Each wall is flat, endless, passes through zero and stands at right angles to its row. A trip goes straight from one point to another. List the walls that it crosses, first one first.
In the rows, zero is written as 128.

Walls:
(1): [102 121]
(2): [165 191]
(3): [118 150]
(4): [58 66]
Trips:
[144 143] to [207  79] => 3, 2
[179 210] to [123 153] => none
[161 134] to [ 86 135] => 3, 1, 4, 2
[ 64 102] to [129  46] => 3
[ 61 142] to [ 95 107] => 3
[141 111] to [117 105] => 1
[108 104] to [106  92] => none
[126 150] to [98 98] => 1, 4, 2, 3

Walls:
(1): [130 115 176 134 236  73 119 149  83  90  91]
(2): [102 124  99 242 166 127 118  43 175 157 147]
(3): [100  87  65 145  87  88 162 103 129 103  52]
(4): [ 76 129 161 123 142 145  72  77 110  42 150]
(5): [ 91 150 125 147 183 107 141  93  24  86 133]
Trips:
[126 146 175 174 163 106 162 124 150 126 104] to [187 110 116 145 134 111 109  67 129 111 126] => 3, 4
[ 94 158  99  42 134 146 191  98  53 160 140] to [152 184  61 158 147 144  79 115 158  86 203] => 3, 4, 2
[ 76 169 179 161 101 120  71 133 141 164 117] to [116 113  74  89  64 147 127 193 181 120 125] => 2, 4, 3
[139 186 139 147  94 179 151 130 192 122 195] to [123 139  96 155 147  85 134 169  64 147 157] => 5, 1, 2
[116 117 107 117  87 114  87 156 109 109 132] to [178 156 162 108 117 140 109 107 105 159 109] => 3, 4
[ 82 102 177 176 126 101 125 145 161 132 117] to [103 144 143  49 148 104  67 181 170 117 107] => 3, 2
[ 94 139  22  96 139 131 129 157  61  61 123] to [189 130 117 135 157 106 175 120 155 129 167] => 4, 2, 3, 5
[160 132  80 137 146 112 157 146 137 158 112] to [ 80 180 125 102 146 125 146  70 164 170 134] => 3, 5, 4

Walls:
(1): [111 150  78  78  94 116 116 126 132 108 127 131 105 109 126  88 165 189
 168 128  87 134 157 118 158 106 142 117 114 125 122  79]
(2): [150 147 103  86 141  87 130 132 108 123 100 109  57 174 147 142 147 156
 131 124 134 183 125 174 143 158 153  91 151  67 165 115]
(3): [134 124 148 100 195 143 116 104 170 114 116 147 103 117 116 166 119 126
 156  74 116 128 196  95  96 105 148 118  86 142 146 163]
(4): [ 91 170  84 162 136 150  92 131 136 116 173  97 121 122 119 111 162  85
 183 144  94 179 145 122 127 117 152 111 104 138 107 200]
(5): [120 121 100 150 112 173 122 107  93 138 138  85 192 129 178 105 154 148
 139 131 135 150 132 133 129  93 161 118  84 126 111 141]
(6): [132 104 121 112 152 162 103 148 127 147  97 155 123 102  93 159  95 104
 100  90 146 108 116 104 145 177 122 130 117 140 142 161]
(7): [166 142  88 177 158  63 122 114 120  79 181 112 104 121  93 124 113 164
 131 101 124 162 129  79 123  74 147 121 126 219 104 126]
Trips:
[138 145  92 164 130 110 136 158 138  91 156 184  90  70 141 132 140 119
 134 196  98 144 168 125  78 149  82 106 111 100 197 158] to [157 146 134 102 103 160 103 205 183 120 153 131 131 146 126 147 110 142
 153 146 120 125 120 150 190 153 104 126 108 107  98 172] => 7, 6, 3
[129 112  86  95 151 142 163 120 137  73 107 166 111 162 123 124  81 154
  73 155 142 148 152 130 151 142 143 132 188  30 149 103] to [171  70 147 174  67 117 144 150 160 145 151  57 144 122 178 118 136  84
 152  80 142 172 125 161 136  98 128 106  55  93  82 132] => 6, 5, 1, 4, 2
[150 117 157  66  95 104 114 125 158  91 160 143 163 115  85  71 124 101
  89 130 143 119  65 143 156 151 101 105  68  95 112 147] to [150 116 148 140 171 205 164  99 181 186  94  75 124 120  97  64 127 116
 132 148 143 140 113 111 130 103 115 141 137 108 180 142] => 5, 3, 4
[149 163  58  94  84 154  77 103  89 132 118 119 137 153  66 145 138  89
 104 129 200 147 124  94 123  92 113 167 131 122 148 112] to [181 112 102 184 111 146 103 145 101 106 132  91  98 131 117 106 107  97
  75 166 113 161 112 110 127  94 142 201 108  89 197  86] => 1, 4, 6

Walls:
(1): [120  99 115 159  61 124 128 100  68 176 130 157 181  74 102 184 205 143
 144 148 167 206 111 109 152  95  79 212  80 151 159 136  64 130  83 161
 101  90  93 102 136 131 115 119 101 167 168  97]
(2): [150  83 126 145  97 171 107 139 133  76 177 155 159 172 158 134 169 127
  49 198 144 145 136 162 140  91  37  92 120 187 119 184  89 111  99 118
 142 106 165 132 127 176 233 168  66 123 124 135]
(3): [ 22  88 206  51  96  91 100 182 147  77 118 130  81 170 146  85  93 192
 137 139 172 146 118 184  93 128 146 147 145 111 178 129 163 148 178 130
 185 109  90 142  97 121  83 146  94  60 102 144]
(4): [113  95  97 170 129 130 184 198  62 156  34 164 151 108 184 172 141 168
 120 144 106 145 128 129 136 115  58 146 101 167 138 156 128 185  72 133
 159  90 123 118 133 155  90 238 178 128 119 174]
(5): [125 159 171  62 240 165 102  74 162 146 163  73 129  67 159 145 153  51
 184 138 162 148 192 186  81 148  98 148  99 193 116 130  55 153 101 148
 186 157 127 126  97 128 201 185  93  98 233 119]
(6): [180 103 141 217 102 109 122 170 140  88 168 102 147 155 122 177  42 134
 139 155 191 130 149 182  94 194 187 103 165  96 183  83  93 169 142  54
  90 120 112 120 129 166 110 147 143 128 106 132]
(7): [ 68 146 138  68  47 204 169 135 143 146 179  87 193 143 101 114 177  78
  94 135 183 157  93 116 116 216 200 157 149  82  67  92 179 141 162 173
 178 155 154 135 138  81 165 111 203 100 113 193]
(8): [106 152 154  69 149 146  74 120 124 163  75 205  97 159  85 132  82 204
 173 206  78 124 145 182 110 155 102  93 154 104 150 109 176  34  96 106
  74 176 129  81 205  73 164 147 123 152 109 133]
(9): [ 78 150 132 142 164 181  62 137 128  65 165 151 152 185  62 182 116 128
  99 139 112  86 140 214 139  97 139 118  46  91 164  48 100 129 197 105
  54 183 184  99 102 139 148 111  93 120 162 118]
(10): [ 52 106 108 107 122  93 170 101 161  92 132 163 169 108 115 164  54 143
 143 134 127  48  85 165 118 142 157  99  59 158 169 130 144 148  97  71
  52 135 158  76  92 167 158 141  67  80 133 153]
Trips:
[ 93 178 101 101 175  86 153 117  82 130 198  99  15 172  49 137  99 127
 132 198  99 176 119 122 152 182 137 145 132 198 123  49 128 147 129 181
 150 119  78 148 137 127 122 111 194 125 140 135] to [114 185 137 127 172 184  77  84 192 124 143  63 112 114 161 124  61 192
  78 160  91 145 166 129 144 138 177  51 126 112 146 190 139  83 107 136
 123  96 172 126 116 174 109  85  92 201 121 104] => 9, 6, 7, 3, 2, 10
[154 178 113 101  76 121 103 150 127 120 123 121 185 150  61 139 153  94
 195 123 109 156 174 100 134 152 130 115 159 159 176 144 141 136 128 114
  97  66 129  99 151  88 117 129 130 130 138 121] to [ 80  99 163 158 200 178 131 133  66 150 130 100 122 117 159  90 190  49
 107 113 184 124 111 138  97 152  41 108 144 122 129 162 112 108 145  91
 106  72  52 101 148 100 151 172  99  64 181 238] => 5, 4, 2, 6, 8, 3

Walls:
(1): [171 125  64 110 183 151 182 110 135 126 120 120 131 142 139  88 100  31
 154 119 176  51  98 186 157 123 113 100  77 126 129 139 104  88 148 107
 115 170 133 175  65 105 108 125 146 115 102 145]
(2): [107 132  88 123 133 111 150 122 128 132 186  66 215 124 152 177 184  66
 148 159 150 144 110 189  65  93  79 188 117 120 203  93 189 116  31  96
 104 122 110  61 190  20 207 163 113 129  97  88]
(3): [171 176 141 221  86 123 114 190  86  88 107  94 125 120  91  54 194 133
 189 132  87 148 153 143 129 125 120 165 102 153 152 144 113  87 117 111
 134 162 178 142  69  86 164 124 221 125 153  89]
(4): [170 162 128 171 126 101 100 143 127 131 138 126 114 129 152 130 144 134
  68  59 115 111  77 117 187 163 107 113 117 144 141 127 110 246  40  97
  90 182 193 109 104 158 135 168 155 161 137 124]
(5): [111 172 146 138  89 118 157 100 113 156 146 162 145  72  86 143 165 159
 114 171 134  76  57 165 137 119 165  94 152  70 137 139 142  68 125 107
  99 185 178 156 138 113 118 130  97 105  91 133]
(6): [118 115  92  79 106 109 113  32 185 168 111 134 185 178 139 149 120  58
 172 109 118 102 151 124 134  95  54  25 112 120  96  89 135 148 104 144
 128 105 132 111 124 139 158 118 111 246  98 154]
(7): [127 120  94 157 129  59 146 105 155 200 126 189 138 146 214 140 109  68
 141 180 100 128  98  93  85 191 154 131 171  43  81 134  96 143 112 145
 162 171 128 169  86  33 130  58 139  77 179 129]
(8): [100 107  56 108 105 115 117  95 115 108 131 158 163 108  83 157 191  53
 108 208  73 167 136  95 113 131 122 167 136 214 120 125 140 142 125 124
 121  85 173 112 183 113 142 123 103  86 160 155]
(9): [218  87  97 120  53  76 100  66  85 160 145 142  97 151 242 122 114 116
 105 149 132 167 147 128 186 102 157 127 133 187  76 150  88 113  89 131
 102 132 122 147 134 199  64 146 173  85 122  87]
(10): [141 110 114  82  73 134  92 115 117 193 102 145 200 129 131 127 217 142
 151 156 152  93 172  92  63 114 102 118 105  50 140  98 110 140 174 102
 145 131  95 121  94 173 204 118 126 247 209 122]
Trips:
[112  52 129 159 165 125 119 172 162 138 118 123 133  55 133 131 108  62
 108 140  99 115  91 144 147 150 135 129 115  93 148  62 126 132 123 141
 194 135 124 138 174 113 105 137  47 166 141 110] to [179  84 177 142 180 219  81  92 149  91 105 110 169 163 182 140 130  29
 112 111 215 113 105 169 128 152 171 135  74 111  84 105 142 203 142  96
 132 105 130 181 145 141 149 163  43 113 114  52] => 5, 4, 8, 10, 7, 9
[151 150  69 115 128  90  99 131 163 136 141  81 196 144  73 106 142 124
  63 192 203 151 136  91 213 113  75 190 125 129 247 172  68 215  96 144
 119 152 134  97 149 201 133 167 164 148 160 151] to [140 193  65 141 116 167 146 169 185 155  52 140  61 111 130 157  95 127
 114  87 161  91 122 134 121 157 140 161 121 110  85 101 177  71 107 119
 108 127 138 182 166  85 197 101 188 178 136 124] => 1, 9, 8, 7, 5

Walls:
(1): [ 61 133 125 139  98 168  86  87 155 136 103  68 125 129 217 116 119 152
 130 131 207 100 174 161 103 181 181 128 182 130 180 160 126 144 150 146
  58 116 163 116 152 141 119 143 102 138 116  82]
(2): [119 127 143 136 130 134 121  97 100  65 168  87 128 143  87 146 166 159
 173 149 156  97 164 137 153 172  96 190 108  90 167  39 147 185 111 136
 152 180 179 128 149 129 113 127  72 161 162 130]
(3): [157 110  79 132 126 161 112 209  86 178 155 175 140 172 136  72 122 161
 164 109 173  77 123  49  80  84 120  92  55  42 126 125 146 130 156 116
 152 219 156 115  60 133 160 139 125  59  99 126]
(4): [103 115  64 156  95  99 177 151 106 122  82 125 127  64 123  75  94  88
 180 111 135 167  57 135 115 140 127 165 107 174 128 100 110 118 132 162
 131 130 170 153 109  96  91 127 108 129 123  98]
(5): [185  96 127 178 117 145  94 196  69 192  90 103 133 149 146 123  97 169
 143 179 111 195 155  84 135 107  72  78 130 157  74 149 132 103 219  87
 102 104 119 124 137  86 170 126 143 147 157 183]
(6): [116 111 152 195 125 100 131 179 115 136 161 143  69 119 145 119  71  96
 188  62 184 112  59 105 169 115 105 101 178 174 106 114 169  73 139  93
 125  95 148 104 190 188 121 146 208  77 121 158]
(7): [131 171 153  64 103 161 149 131  97 122 171  86 133  85  74 192  55 133
 181 165  90 106 119 121  94 123 109 135  81 131 187 182 129 192 103 149
 137 207 154 138 109 102  82 118 129 196  90 121]
Trips:
[148 167 146 136  91 102  78 154  95 140 154 133 156  79 130 103 171 106
 123  67 158  82 155 102 171 133 102 100 123  53 107 151 115 115 115  91
 157 155 198 106 100 167 201 114 119 181 151 173] to [154 130 148  92 172 109 130  97  89 123  89 121 184  83  65 144 148  91
 137 186  86  72 115 147 109 170 133 164 149  81 118 191 153 164 153  86
 105 142  76 128 194 190  63 156 154 141 142  76] => 7, 5, 6, 3
[122  86 130 142 188 128  86  97 180 133 106 117  76 159 149 176 163 103
  95 124 180 116 135 146 117  72 110  86 139  70 135 126 154 112 132 139
 188  56 165 126 124 181 148 101  74  53 191 123] to [ 91 179 170 163 115 118 165 110 126 131 192 133 154 149 121 104 122 125
 129 111 119 134 131  91 117  88 147 182 154 163 156 121 116  75 149 142
 157  61 157 132  99 129 171 152 111 150 118 139] => 2, 3, 1, 4
[ 96  61  97  98 164  74 108 149 198 129 176  72  69 130  71 119 120 134
 147 167 105 134 140 159 120 151 120  90 178 158 127 174 119 131 152 126
 125 130 167 133 108 116 131 132  62 138 152 207] to [144  49 142 118 139 178 148 135 163 125 126 161 110 196 114 133 160 157
 120 122 173 133 125   7  93 142  61 172 171 121  69 149 109  97 132  91
 100 164 170  82 155 151 142 104 213 120  96 120] => 6, 7, 1, 3, 2
[153 133 150  80 154  64 154  88  81  69 170  95 156 140  74 159  98 170
  34 186 175 170 102 180 110 150 148  66 108 165 181  95 163 105 101 120
 124 136 126 162 105 166 113 106  92 157  80 166] to [161 129  96 139 169 104  82  85 141 181  82 132 133 128 125 108  74  86
 174 134 161 184 106 183 135  82 120 175 133 208 142 158 138 105 150 138
 139 137  87 140 134 126 125 122 147 150 141  78] => 4, 2, 5, 6, 1, 7
